Each row of a before or after table is a point. The points were changed in one or more steps. Then noise was added and the rows were shuffled. The steps act on columns, c1 being the first. What was done? A step turns or swaps two columns, mirrors them in a line or flattens them onto one, adds a multiple of one to another, or multiplies or shifts one. Angles are multiples of 10 degrees, from the lower column toward the higher: turns from -170 to 170, lines from 10 to 170 but not 90. Use the fewest steps. Two steps may share a column if one is a turn and the other turns, adds or multiplies; they go together, in the order done. Otherwise the lowest column goes first.

Before, 13 rows:
[[-33 -34  16]
 [ 28 -23  16]
 [-12 -10  11]
 [ 28  -4  -8]
 [ 26   1   1]
 [-54 -28  60]
 [-14 -19   6]
 [-49 -14  34]
 [ 14  -5  19]
 [ -8 -17  -2]
 [ 19 -11  -2]
 [ 15  -6  -9]
 [ 14   3   9]]
After:
[[ 40  -9  10]
 [ 40 -10  -3]
 [  7  -3  22]
 [ 13 -11  15]
 [-12  -1  37]
 [ 48   2  28]
 [-35  37  53]
 [ 46   3   1]
 [  8   3  16]
 [ 32  12   1]
 [-29  25  30]
 [ 47 -10  -3]
 [ 35  14  12]]
Steps: shift c1 by 20; turn c2 and c3 by -60 degrees

Before, 10 rows:
[[  4 -14  17 -13   2   6]
 [ 14  -1  -1 -15  18  -2]
 [ -4  21  21 -15 -16   7]
 [-12 -22   8  11  21 -28]
 [ -4   8 -26  10 -20  -4]
 [ 20   7  -4  17  -5  20]
 [ 16  -7  -9  16  19   6]
 [ -9  19  -1  29 -10 -17]
 [  3  24 -14  28 -12 -20]
 [ -3   1   1  12  16  14]]
After, 10 rows:
[[  8 -15 -12 -56 -20  -2]
 [  9   1 -18 -23  17  20]
 [ -7  -1   6 -11  43 -17]
 [ 16   6   8 -52 -26   6]
 [  3 -12 -18 -24 -32   6]
 [ -2 -14   3 -28 -14  13]
 [ -8  -2 -12 -12  53 -20]
 [-23  14 -14 -30  34  -4]
 [ -2  -7  15 -28 -59 -28]
 [ 14   3  17 -55  52   7]]
Steps: turn c1 and c3 by -50 degrees; turn c2 and c5 by 120 degrees; multiply c5 by 2; shift c4 by -40

Before (12 x 9):
[[  8  -2   1   8  16 -60 -11  41 -50]
 [ -3   3 -31  33  32 -29 -15  34 -18]
 [ 20 -13 -30 -49  12   0  -5  -8 -10]
 [  3  -6  16  11 -34  11  -2  -6  -7]
 [ 22 -13   3  18  25 -25 -10  38 -22]
 [-14  11   3 -50  10  21  23   6   8]
 [ 16  10  -3 -17 -14  37  34  -6 -19]
 [-25  -2   8  11 -14  15  38 -33 -23]
 [-19 -31  -3  -3   6   8  33  20 -15]
 [ 18   0   4 -28 -10 -12  41  -2 -11]
 [ -4 -15  19  25  52  -1  -4  18 -20]
 [-11  -4   8  -7  -6  30  12   3 -34]]
After, 12 rows:
[[ 38   5  47 -32  35 -16 -31  -7  12]
 [ 31  -4  -6   8  23  12  30  -9 -28]
 [ 62 -15  21 -18  33 -11 -25 -29   3]
 [ 59 -15  20  49  18  -6  -1  27   2]
 [ 62  -1  -2  29   1  41 -12   0 -15]
 [ 39 -14  -5 -26  49  -4  -2 -27  28]
 [ 44  -5 -14 -12 -15  -3  11  -5 -30]
 [ 12  -3 -29 -13   6  38  15  19 -25]
 [ 48   1  24 -11  49 -13 -60 -35 -19]
 [ 21 -31  16   2  18  35   7 -13  -8]
 [ 55  12  -2  17   9  35  37   8 -22]
 [ 24  11   1  51   0  23  22  -6  10]]
Steps: shift c1 by 40; turn c3 and c8 by -140 degrees; multiply c4 by -1; turn c5 and c9 by 50 degrees; swap c6 and c7

Before (13 x 11):
[[ -3 -11 -10 -13  10   8  23 -18  17 -11  14]
 [ 14  -1  12 -21   9  -7  13   6   1 -30   2]
 [ 20  19   8 -13  -7 -20   6   8  17 -12 -10]
 [ -1  11   7  14  13  14  -9  16   9   7 -20]
 [ 13 -11  -9   3 -13  -6  26  -7 -15   3  -1]
 [ 27  19  -5   7 -12   4 -13   2  -6   9  -6]
 [-11  -4  -6  13  17   1  -4 -21  -2 -13  -1]
 [-14  29   0   4 -14  11   4  13  -8  -3 -11]
 [-10  -7 -13   1  23   3  13  -9  -5   1  16]
 [ 23   1  12 -17 -16 -27 -11  11   7  -3   5]
 [ -9  11   2   8  16 -11  29  -2 -14 -24  14]
 [ 11  -4 -22   0  18 -25   7   7 -18 -27  -8]
 [  1  27   8 -25  -3 -13  25 -16 -15  -9 -11]]
After (13 x 11):
[[-16 -32  -3   3  -8  -3 -20  -7 -15   2  -6]
 [ -1 -19 -18 -17  28   8  -6  -3   2 -31  31]
 [  6 -51  -5 -26   2  -7  15 -19 -16 -10   9]
 [ 10 -22  11  -3 -24   7  26  16  -8  -3 -28]
 [-23  -8   5  -4  13  19  -6 -17 -17 -28 -17]
 [ -3 -16  16   9   7 -10 -10  -1  -4   0  33]
 [  6   7  -4   2  16   7  14  19   8   7 -62]
 [  3   8  13  11   4 -19  -2  -9  -3 -14 -19]
 [ -7 -20 -20 -18  15  18  16 -14  18 -13  -5]
 [ -7  15 -25 -13   9  24   6 -18   7  -4  31]
 [  8 -49   7  14  11   4   0 -10 -13 -24  21]
 [ -6 -28   9  -5   1 -19 -18  -3  17 -12  45]
 [-21   9 -17   4   6  -1  22   6  -6   9 -22]]
Steps: turn c1 and c3 by -130 degrees; add -1 times c3 to c5; turn c2 and c7 by 110 degrees; multiply c2 by 1.6; turn c4 and c11 by -30 degrees; multiply c11 by 2.5; mirror c6 and c8 in the line at 60 degrees

Before, 8 rows:
[[ 14 -18  -3  21  10 -12 -10   4  12  14 -33  49  14  24]
 [  5  17  27 -18 -25   5 -24  11  24 -12   4  -3 -24  45]
 [ 20   8  19 -17  10 -15  -5  25   7 -34  28 -12  -2  43]
 [ 15 -14  48 -21 -13  -7  -6  21  25  -4  19 -25 -16  28]
 [-29  34  -3   4   5 -22  27  25 -33   9  -3 -14  15 -16]
 [-10  15 -30  35  37 -45   5 -12 -13   9 -34  -4  11 -12]
 [ -2 -26 -10   5   0   4 -21  -9  11   6   4  42 -14   4]
 [-31  25 -32  15  28 -49  13  55 -11   6 -18 -14  -1 -21]]
After, 8 rows:
[[ 18  -4  49 -22 -13 -15 -15 -18  20  38  13 -26 -21  29]
 [ 62  19 -30  14  28 -30  19  22 -23 -26  -8 -14  -2 -20]
 [-11  -3 -29  35  36 -23  24  11 -20 -11 -26  -5  12 -13]
 [  1 -42  -2  21  11 -12   8 -13   8  48 -35  48  14  24]
 [ 22  25  20 -16  11 -16 -18 -24   1  29  19 -11   0  46]
 [ 11  13  26 -21 -23  -6 -20 -10  24  54  -6  -3 -24  44]
 [ 31  40  -1   4   5  -2  24  25 -37 -15  13 -17  18 -16]
 [ -7 -31 -10   4  -2  -2 -22   4  10  11  -6  41 -14   4]]
Steps: turn c1 and c8 by -100 degrees; turn c7 and c11 by 30 degrees; add 0.7 times c11 to c2; multiply c6 by 0.7; turn c6 and c9 by 20 degrees; add 1.5 times c14 to c10

Before:
[[ 38  14  15  -8  16 -36  -1  16  17   2  13 -12  -3  15 -11  23   1  29
    4   8]
 [  9  48  12  24   2  32  -2  10 -19 -11  -8   4 -34  -2 -13 -10   3   6
  -11  24]
 [ 10   4   9   8  -4 -41  30  12   8 -15   3  -8 -19 -13  -3  18  -5  18
  -14  -1]
 [  9  25  21   4  30  33  14  -8 -35 -17  -3  31 -34 -22 -16  -1  16  -2
   -5  28]
 [ 32  -3   4 -10  29 -29  10   6   2  -6  -4 -12  -8 -17  21   2 -18  25
  -12  19]
 [ 45  28  14 -12  17 -31  20  30  13 -14  11   3  -3 -26  11  18 -16  17
    3   2]
 [-32 -24  24 -11  -4  21  -9   5   4 -17  -8 -60  40 -28  -8  -9  14  12
   -8  -9]
 [-28 -31  19 -29  -9  18  -6  18  21  13  -3 -30  43 -16 -14 -39  20  10
  -41  -6]
 [-18  29  10  24   0  12  -5   2 -21 -16  -7  21   8  -8   1  -3  28   4
  -30  21]]
After (9 x 20):
[[-26 -29  19  12 -15  18  -5 -21  20  13  -1  34  44 -14   0  33  11  11
  -17  24]
 [  9  51  11  11  15  33  -1   6 -20 -12  -7   8 -24  -5  22  21  -6   4
  -21 -15]
 [ 10   7   7   9  12 -42  31   3   6 -13   2  10 -11 -14   7 -15   9  19
  -13  -7]
 [-31 -27  22   3 -16  20 -10 -42   5 -18  -9  28  36 -27  -5   2  39  14
   -2  13]
 [ 30  -2   5   4 -20 -32  10   6   1  -6  -5   2 -30 -17 -13  10  19  25
   -7 -19]
 [-18  28  13  18  -6  11  -4  -4 -22 -17 -11   6   5  -7  -4  15 -33   4
  -31 -14]
 [ 39  14  17  -6 -13 -37  -3  -1  18   2  12  16  -6  16  13 -16  11  27
    8 -17]
 [ 47  25  15  -3 -13 -31  21  26  12 -12  11  19 -14 -27  -6 -15  10  13
    8 -13]
 [ 10  25  21   1  -8  32  13   5 -38 -15  -2 -10 -36 -24  30  19 -34   1
   -5 -24]]
Steps: flatten c4 and c19 onto the line at 120 degrees; turn c5 and c13 by 150 degrees; turn c13 and c15 by 160 degrees; turn c12 and c17 by -130 degrees; turn c8 and c12 by 60 degrees; turn c16 and c20 by -150 degrees

Before (9 x 32):
[[ 60  32 -29 -23 -14  24 -26 -24   5 -11  26  16  -9  -2  25  10 -33   1
  -27  31 -21 -29 -32   5   9  12   5 -33  -3  -4  13  -4]
 [  5 -22   5  10   7 -12   3  25 -20  10  -1   1   0  -1   1  -7  12  -8
   -2   9  17  11  18  11   0   1  13  -9  -1   7  -2  25]
 [ 39  49 -39 -16  -5  -2 -11   2   2  -2  25  20 -15 -32  24  50 -53  -1
   -2  41 -25 -25 -29   2  32   9  21 -31 -20  -1  15  -2]
 [ -1   2   1  11   0  -9  -6  15  -1   9 -18 -24  11 -15 -24  -8  -5  14
   -6  -4   1  17 -15  12  -2  12   8   5 -18 -11 -13  17]
 [ 15 -36 -27   5   1 -21 -31  -1  12 -34   4  -8 -18  29  23  34 -38  28
    0 -19 -16  13 -29 -12 -11   9   3  19  -6 -17 -13 -25]
 [  8  -8  -1  17  10 -15  10   6  -6  17 -17 -13  27  -1  -8   2  19  17
   -5 -21  24  -1   7  11  21   5 -12  15 -12  22 -12  10]
 [ 10   6  -2   1   2 -25   3 -29 -22   8 -25  -9  -4 -25   4  -7  26   1
   -9 -12  -5  28   5  14   5   7  -2  16 -18  -4   5  21]
 [  9 -18 -13  18  -6  -3  -3  11   1  -9 -21   7   3  -1 -24 -17 -10  -2
   -7 -29   6  -1  25  -4  21   7  -8 -27  -6  22 -10   1]
 [ 10   2  10  -2   0  -9   9  -4  14  15 -20  -7 -17  -3 -13 -14  26   6
   22  -5  19   3  28  -4  21  18  -4  20  -7   2 -16   4]]
After:
[[  4   1   0  13   7 -17  14   4  -6  14 -18 -13  24  -3 -10   2 -10  18
    6 -22  24  -9  11  12  22  -3   9   1  18  21 -10  16]
 [  8  19   7   7   8 -11   3  28 -23   9   3   4  -2  -3   0  -7  13 -10
   -3   7  22 -11  16  14  -3  -3  -2  -1   7   8  -5  41]
 [  2  14  -3  11  -2 -10  -5  16  -2   7 -19 -22   9 -14 -26  -9  -7  12
   12   0  -2  14 -14   6  -1  -8 -16  -3  11  -9 -16  27]
 [  8  23  -7   2   2 -28   5 -26 -19   3 -27  -9  -3 -25   5  -7   2   3
    3  -9  -6  20   6  14  10  -8   4   3  32  -4   7  33]
 [  7   6  -9  16  -8  -3   1  11  -1  -7 -25   7   3   3 -19 -13 -16   0
    1 -30   4 -20  25  -2  17  -4  -4   1   0  17 -11   1]
 [ 40 -46 -42 -16  -6  -5 -12  -2   0   0  26  21 -14 -35  24  49 -16  -2
   12  40 -27  27 -26   1  31  -1 -51  -2 -29   0  14  -4]
 [ 60 -42 -31 -24 -13  24 -27 -24   6 -14  29  13  -7  -4  25  11 -10   0
   12  34 -25  11 -31   5   5 -24 -22  -1 -23  -3  15  -4]
 [ 19  28 -28   6   2 -20 -36  -1  11 -35   5  -9 -20  28  21  32 -19  24
    7 -20 -14 -25 -28  -9  -6  -2 -27   1 -27 -17  -8 -37]
 [ 11   3   7  -4  -2  -7  11  -2  14  12 -15  -8 -17  -2 -11 -12   8   5
   19  -6  19   2  26  -3  21  21  13   1  26   5 -16   4]]
Steps: mirror c2 and c22 in the line at 60 degrees; turn c17 and c29 by 130 degrees; turn c17 and c27 by -130 degrees; swap c19 and c26; multiply c28 by 0; multiply c32 by 1.6
